Each row is a point. To make a cloud, some directions were put in groups of two or more. Within a group, all points are equally far from the middle, so they leave a hole (a ring in 2 directions, a hollow ball in 3). The other directions are filled evenly. Then the cloud was stretched, turned, moved and blurred a little. How many holes are there, and how many directions does each take, smallest first?

Cloud (14 x 2)
[[ 33 -33]
 [ 16 -45]
 [-37 -24]
 [ 41 -11]
 [-19  23]
 [-28  17]
 [ -9  27]
 [ 15 -45]
 [  8 -48]
 [ 41 -10]
 [-23 -41]
 [-28  16]
 [-31  13]
 [-38 -22]]
Holes: 1 (2)

Cloud (21 x 3)
[[-17 -10  49]
 [ -9  34  39]
 [-20 -49  25]
 [ -3  -8  26]
 [-10  10  64]
 [-18  12   6]
 [-19  52  40]
 [-24 -44  31]
 [ 12  17  14]
 [-29  27  -6]
 [  0  31  12]
 [-34  21  40]
 [ -6 -56  26]
 [ -2 -62  31]
 [ -4 -22 -47]
 [  8 -10  33]
 [-22  50 -11]
 [  4 -36 -36]
 [-30  14  32]
 [ -4 -29 -26]
 [-20 -27  29]]
Holes: 0

Cloud (28 x 4)
[[  1  27 -32  33]
 [ 20  -8 -38  -1]
 [-11   5  34 -28]
 [ 52  12  26 -18]
 [ -9  33  -4 -47]
 [-13 -11  31 -17]
 [-49  -6  -3  -8]
 [ -8  -8  -2 -29]
 [-46 -13 -41   2]
 [ -9  34 -31 -34]
 [ 34 -15  39  -9]
 [ 56  40 -25 -42]
 [-34 -19 -15 -22]
 [ 56  13 -18 -24]
 [ 35  50  -5  15]
 [-18 -17  25   0]
 [  9 -33  22  38]
 [ 20  12  55  38]
 [ 15  41  22  -4]
 [ 12  -8  -2  38]
 [ -4 -23 -32 -11]
 [  1  44  50 -11]
 [ 16  22   1 -36]
 [ 55  62   2 -16]
 [  5  20 -31 -70]
 [ 18  74   0 -10]
 [-13  31 -41  -2]
 [  7 -33  45  30]]
Holes: 0

Cloud (46 x 6)
[[  6  37  -4  39  -5 -10]
 [ 13 -42  -3 -32  -1 -20]
 [  5 -26  39   6 -16  14]
 [ 20 -65   9  26  28   1]
 [-28 -38  25  26 -39  -1]
 [ 31  21  21  36  -8  19]
 [ 13 -47  19 -14  23 -30]
 [-37  18   3  31  19  20]
 [ -3  32  45  42  19 -43]
 [  0   1  58   3 -13  45]
 [-36  -5  84  34 -19 -43]
 [ -6   2  58   1 -27 -32]
 [-26 -42  13   5 -18  -7]
 [-30  11 -11   4  -6  -3]
 [  4  29   2  37   3  21]
 [-38 -13  32  32  73  -3]
 [-68   4  20  17  72   5]
 [  4 -18  40 -12 -11  22]
 [-31  33  11   2 -37  -5]
 [ 28 -45  16  10   6 -33]
 [-23 -39  19 -29  -5  54]
 [-19  -6  53  26  37   9]
 [ -8 -39  -7 -36  10 -29]
 [-77 -18   8   3  37 -11]
 [ -8  -1   1   7 -44 -50]
 [-41 -17 -18  35  30 -34]
 [-25 -30 -39  14  57 -36]
 [ 51 -25  -6  20  14  10]
 [ -6   7  56  -9  28  35]
 [-11 -24  56  19   9 -18]
 [ 15  22  23  46   2  -1]
 [-20  54  23  20  18 -18]
 [-27  -8 -10  32  53 -18]
 [ 44 -28  10  61 -21  -3]
 [-20  -6 -31  -4   5  21]
 [  7  22  59  13  12 -38]
 [-24 -22  39  -6 -16 -20]
 [-17 -47 -33  -3  -1   0]
 [-58 -56   3  20   8 -20]
 [-44  26  -2 -24  49 -20]
 [ -9 -21 -49 -11  29   1]
 [-36  -2  -2 -41   9  13]
 [-46 -38  -9  31  -7 -18]
 [-26 -11  14  57  42  -3]
 [-12 -22   2  11 -27 -73]
 [-26 -32  55  25  43   0]]
Holes: 1 (2)

Cloud (71 x 8)
[[ -1 -10  26 -21  44 -43  10  12]
 [-45 -10 -32 -49 -18 -15 -26 -14]
 [-10  -8 -56  -9   9  22   2  32]
 [ 53 -20  39  -6  18 -18 -10  33]
 [-37  22 -31 -46  39   4 -52 -35]
 [-19 -28  -4  29 -12  21 -30 -25]
 [ 27  18 -40 -21  26  19   8  -1]
 [ -2  53  47 -18  46   9 -56  28]
 [ 19 -17  -4  33  26  14   2   7]
 [-27 -53 -17  -8 -40 -44  16 -43]
 [ 28 -12  27  12  31 -29  -4   6]
 [-50  12  10  11 -54 -18 -16  16]
 [-37  20  22  11   7  35 -13  40]
 [ -4 -13  28  32 -41 -23 -39   8]
 [ 10  29 -21  16   9  50 -46  17]
 [-19 -18  32 -16 -16  45  11   6]
 [  2   0 -27 -78  21  38   3 -57]
 [-33  22  41  32  -3 -20 -25  36]
 [ -2  17 -38   6  18  31  13 -44]
 [-13  -5  28   7  71  27 -22  -1]
 [ 18  11  50 -22  35  35 -49 -40]
 [-26 -33  18  -2  18 -41 -48  35]
 [  4  44  12 -37  29  -3 -42  61]
 [ 10  -8 -50  12  28   5 -17  29]
 [-17 -23 -53  12  -1 -49 -34  -3]
 [  2  16 -27 -53  32  44 -56  15]
 [  6 -27  26 -31 -28  26  19  15]
 [ 21 -17 -18  32   9  27  -8  43]
 [-22  26  47  -1  -4 -21 -53  41]
 [ 22  25 -27 -12 -21  20 -54 -10]
 [ 31  -4  14 -43  42  62 -15  46]
 [-19 -30 -20 -16 -33  46 -17  21]
 [-41  14  45 -22  50 -10 -21  -7]
 [ 29  -5 -14 -49   3  -3   5 -35]
 [-20  -3  22  26  24  30  32   0]
 [ 22  33  21  -6  65 -11   3  13]
 [ 14   6  13 -43  34 -38   1   9]
 [ -6 -30 -18  49  21 -26  -8   8]
 [ 26 -28  20  18 -11   7  27  65]
 [-26  11  23 -16  49   7 -48  22]
 [-45  33  -5 -29  25 -24 -28 -12]
 [-20   4 -12 -41   9  32 -54 -64]
 [ 12  46 -21  -5  58   5 -49   9]
 [-25  28   3   8 -27  -2   4  19]
 [-44   6  -6 -22 -12 -33  11  24]
 [-24 -42 -55 -22   4 -42 -31 -18]
 [  7 -19  24 -63  17   5   4  13]
 [-25   7 -14 -38   6 -25  28 -30]
 [-19 -23 -41 -18  -7 -11  16  54]
 [ -6 -23  19 -29  -1 -18   5  87]
 [ 17 -23  18 -36  43 -19  19   1]
 [  9 -13 -40 -47   2 -28 -21  18]
 [ -5 -27   7  51  15  -3 -35  48]
 [-29   8 -44 -22  -9 -38 -34   5]
 [-74  14 -19  26  -7  -2   0  -3]
 [ 28  -1  14  35  -1  27 -38  30]
 [-18 -19 -10  -8   1  52 -23  45]
 [-23 -14 -36  -4 -16 -50  20  -1]
 [-43 -10  24  28  29 -58  11  21]
 [ -2   5  15  12  67   7 -30  34]
 [ -6  -1 -66 -19  20  20  -9 -72]
 [-17 -64 -24  10  31  11  16 -19]
 [ 33  29  69 -14  30 -14  -4  36]
 [ 32 -34  55   1   4  11  -7  31]
 [-40 -25 -42  30 -11  20 -38  -1]
 [-16  -3  45  -2  33 -33 -42  30]
 [ -3  10  44  -5  19  58 -12  51]
 [ -4  34   5 -38  29  17 -70  40]
 [-38  -5   3  51  30 -17  22   7]
 [  7 -12  17 -42  50 -21  -2  27]
 [ 10 -19  30 -21  16 -29 -60  48]]
Holes: 1 (6)

Cloud (106 x 9)
[[ 26   1   2 -26  18 -13  -9 -48  39]
 [ 25 -19 -18  46  36  21 -19   5  23]
 [-18  54 -20 -30 -34   6  30 -28  -3]
 [ -5  53  23  48  11  23 -44  15  -7]
 [-26 -21 -49   9 -29  28  40   6  -7]
 [ 29 -49  39 -15 -16  -8  13  36  -9]
 [-47 -38   5 -41   7 -29 -33 -12  24]
 [ 29  13  10   9   4 -10 -20 -48 -15]
 [-26  -8 -15 -36  26 -30  32  25   6]
 [  3  27   2 -13  57  -4  23  23  26]
 [-22  -7 -16  23  40 -21  13 -15  18]
 [-14   9   9  49  17  17  24 -23  34]
 [ 15 -34  36  27 -28  30 -29  44 -13]
 [-27 -50  -6  28  12   5 -58 -15  15]
 [ 52  -4 -15   5 -36  27  16  49 -10]
 [-11 -26 -47 -19   1  17  38  31  -2]
 [ 36 -40 -19 -15   2 -19  -3  60 -24]
 [-33  18 -30 -69 -71  -4   4  10   5]
 [-10 -21   0  72 -15  -2 -10   8 -34]
 [ 10 -72  -6  27 -16  -5  16   7  14]
 [  9 -55   6 -18  37   0  12  35 -35]
 [-12  36 -14   5 -47  -8  41  19  25]
 [-11  21 -33  16 -52   9   8 -35  59]
 [ -6 -37  -1  51  16  -8 -25 -25 -25]
 [ 50  22  19  -9 -16  15 -24 -39  -1]
 [-73  47   6 -23   7  24  18   5  11]
 [ 45 -12  -9  15 -30  12  45   6 -35]
 [ 36 -34   9   0 -63  22 -40   1  -8]
 [-30  35  -4 -14 -57 -14 -29  48  26]
 [  5 -50   6  51  20  -6  -7  44 -56]
 [ 42   2  -2  -3 -33  -8  37  58 -32]
 [ 53  15  14  15 -44  35  -3   8   8]
 [ -2  48  -7 -13 -10  -9  40   4  44]
 [-22   4  56  -9 -15 -30 -27  64  11]
 [-18 -63   1  -9 -57   6   5  19   3]
 [ 33  -2  18  47  -6  53   9 -12 -19]
 [ 34  -2  43  73  17  20  -9  17  -1]
 [ 25 -33   5  -5 -17  -3  -1  28 -74]
 [-63  -4 -22 -30 -49  16   8 -25  17]
 [-29  34 -24  23 -27 -12 -27 -15 -29]
 [-44  41  10 -36 -34 -17  23  22 -17]
 [-24   1 -30 -17 -77   2   2 -50  27]
 [  2 -53  38  56   9 -18 -21  37 -12]
 [-19 -53   6  12  17 -41 -29  10   7]
 [-45  10 -11  22 -57  18 -33  20 -33]
 [-43 -31 -51 -12 -14  12  34   5  -3]
 [-48   1  59   7  -3   6 -61  51 -22]
 [-11  11 -41 -12 -40  16 -27  28 -34]
 [-43 -24  16 -40  20 -32  -3  33 -39]
 [-15   5  33  57  -6  16  25  55  27]
 [ 10  12  -6   9  31  24 -60 -17 -31]
 [-12  35 -57 -37 -63  15  16   7   7]
 [-31 -48 -10 -16 -44  27 -14 -22   1]
 [-21   6 -58 -23 -19   7   5 -50 -30]
 [ 14  13  11 -69  -8 -19 -19 -31   6]
 [-26  16  13  42  36  10 -62  -7   9]
 [  1 -42 -10 -16 -53   8  28  15 -34]
 [ -8 -38  -1 -15  13  37 -16  32 -41]
 [ -6 -44  -1  27  -1   7 -19  71 -29]
 [ 28  33 -40  -6 -25  37   3 -30 -38]
 [-41 -25 -17 -10  36  14  38  19  17]
 [-38 -45 -27 -21 -24 -14  -8 -42  -4]
 [ -4  31  26   9 -25  13 -37 -44 -20]
 [ 15  17  18 -16 -31   4  22 -29   6]
 [ 41  -1  40 -25 -23  -8 -58  35 -14]
 [ 23  11   8  -7  -3  14 -40  38  49]
 [-36  60 -28  17 -16   8 -25 -26 -16]
 [-25  -3  -6 -14 -15  47  25 -22   7]
 [-36 -28 -32 -14  14  -4  -9 -28  62]
 [-32  26  -8   0 -40 -27 -43  23 -25]
 [ 12   8   0  -7 -46  -9  47   3  -9]
 [  6 -11 -38 -16 -35  27  23 -31  61]
 [ 29  38  40  16  -4 -14 -30  24 -45]
 [-19 -47 -27   9 -11 -22  31  18  -9]
 [ 36 -14  37 -15 -11  14 -55   6 -12]
 [ 54 -10  28   8 -31   8 -13  23 -52]
 [-55  16  31  45 -12  26  -7  -4  33]
 [-90  18 -32   6  -7   5  -4 -22  -3]
 [ -7   0 -45  -1 -26   0  40  18 -40]
 [ 16 -19 -34 -18   5  23  52  -6 -20]
 [ 16 -19  16 -13 -31 -10 -26  74 -42]
 [  3 -31  19  30  -7 -31 -28 -17  32]
 [  0  41 -12  35  40 -14  19  28 -21]
 [ 10  -5  16 -22  25 -37 -21 -10  57]
 [-21 -12  14   7  76  10   2  29  13]
 [-66  24  10   2  14   6  13 -39  -1]
 [ 37   8  39  36   1  31  12   9  16]
 [-50  22   2 -15  13 -34 -59  -7  16]
 [-39 -38   3 -12 -28 -19 -34 -34  55]
 [-36 -21  -7 -11 -10   1  17  39  56]
 [-53  41   6 -52  -5 -16 -27  41 -21]
 [  0   5  17 -45 -15  28 -36  -5 -25]
 [ 12  32  19   2  -1 -42 -55  20  24]
 [  5  54 -21 -60 -18 -26  21   4  -5]
 [-63   1  -6  -3   4  30  -3 -40  28]
 [-19 -35 -28  43 -30  26  18  32   2]
 [-14 -50 -22 -53 -26   3 -23  24 -20]
 [-51  28  45 -40   4 -15   2  29 -10]
 [-30  -4   4 -52 -50   4 -33   0 -45]
 [-22  62  -8 -14  -3  -1 -32  28  37]
 [-48   4  24  -4 -21 -20  36  45  14]
 [-43  58  -5  45 -18   6  -3   7  -7]
 [-62  23  19 -25 -17  13 -43 -31 -32]
 [ 29 -57  39  12  14 -17 -42  21  -5]
 [-19 -26   3  -6 -25 -29 -62 -32 -20]
 [-50  38 -41 -17 -53  22  -6 -39  20]]
Holes: 1 (8)
